Each point is reached from the start by the listed moves, each made 0, 1 or 2 times, or once backwards (-1), plus a little noise. Is the number of moves made odd or even? Then give how often each move was made.
In the rows, zero is written as 128.

Moves:
(1): [159 123 138 109]
(2): [124 158 149 119]
(3): [108 104 151 101]
Start: [111 148 132 117]
Points:
[ 98 128 210  35] => even (1, 1, 2)
[124 202 132 136] => even (0, 1, -1)
[ 76 182 140 125] => even (-1, 1, 0)

Moves:
(1): [139 117 131 134 113 129 140 145]
(2): [153 149 124 125 123 121 121 114]
(3): [144 143 139 138 149 145 150 118]
(4): [137 116 125 160 136 127 131 113]
(5): [148 122 101 125 137 145 121 121]
(6): [115 149 110 152 110 149 136 139]
(7): [114 127 105 126 130 111 145 147]
(8): [127 139 125 144 133 131 123 148]
Start: [142 132 136 131 129 127 121 131]
Points:
[139 197  90 217 103 114 147  83] => even (-1, 2, 0, 2, -1, 2, 1, -1)
[172 204  55 191 194 202 155 150] => odd (-1, 0, 2, 0, 2, 1, 1, 2)
[ 84 183  53 190 105 135 165 215] => odd (0, 0, 0, 0, 0, 2, 2, 1)
[184 171 146 127 112  91 170 115] => odd (1, 2, 1, 0, -1, 0, 1, -1)
[184 138  64 235 168 164 221 142] => odd (1, 0, 2, 2, 1, 1, 2, 0)
[226  78  83 179 190 137 159 102] => even (1, 0, 1, 2, 2, -1, 1, 0)

Moves:
(1): [127 132 125 130 106 121 118 121 125 137 118 135 133 122 136 131]
(2): [125 146 131 131 148 140 146 137 123 127 123 143 138 142 129 155]
(3): [137 120 142 118 132 133 104 139 125 124 143 130 140 122 122 132]
(4): [137 119 112 142 150 129 129 122 124 126 123 131 124 125 132 123]
(5): [123 132 120 121 130 111 127 143 126 123 116 133 120 126 122 107]
(6): [135 128 120 124 136 131 119 128 135 118 122 124 132 111 140 125]
(7): [127 131 141 146 121 124 144 130 120 140 117 111 133 108 139 132]
(8): [122 128 133 141 124 133 123 135 134 125 117 129 126 131 131 125]
(9): [142 133 125 123 131 127 124 126 142 129 138 122 133 129 123 128]
(10): [126 130 115 118 122 137 125 129 121 142 135 132 126 121 131 130]
(11): [123 134 132 140 128 132 125 124 135 117 136 131 136 131 133 126]
(12): [122 130 135 124 141 119 121 127 129 140 131 131 122 132 134 114]
(13): [107 139 117 128 128 121 117 123 156 125 127 136 150 119 132 124]
(14): [143 110 103 128 124 120 127 121 136 140 125 131 139 135 151 136]
Start: [133 141 133 125 122 120 122 137 128 114 136 118 117 134 125 146]
Points:
[155 194  93 115 130 164  47 156 157  70 151 163 158  98 127 150] => even (2, 1, 1, 1, 1, 2, -1, 1, 2, 2, 2, -1, 0, -1)
[153 131 105 150 206 135  73 167 152  93 142 127 114 117 139  93] => even (-1, 0, 1, 2, 1, 1, 0, 2, 1, 1, 1, 1, 0, 0)
[141 171 119  66 200 137  65 202 155  71 172 178 165 151 147 151] => even (-1, 2, 2, -1, 2, 2, -1, 0, 0, 1, 2, 1, 0, 1)
[131 116  45 133 133  52  92  96 227 178 123 122 142 144 175  91] => even (0, -1, -1, 1, 0, -1, 0, 1, 2, 0, -1, 2, 2, 2)
[ 95 178   7  53  99  87  79 162 174 144  74 212 185 114 202 174] => even (2, 2, 0, -1, 2, 2, -1, 0, -1, 2, -1, 0, 2, 2)
[ 77 171 204 129  83 122 125 129  88 176 143 117 103 122 130 150] => even (1, 0, 0, -1, -1, -1, 1, 0, -1, 1, 0, 2, 0, -1)
[146 174 155 166 184 110 103 133 133 128 145 164 196 131 140 193] => even (2, 2, 2, 2, 0, -1, 1, -1, 1, -1, 1, 1, 1, 0)
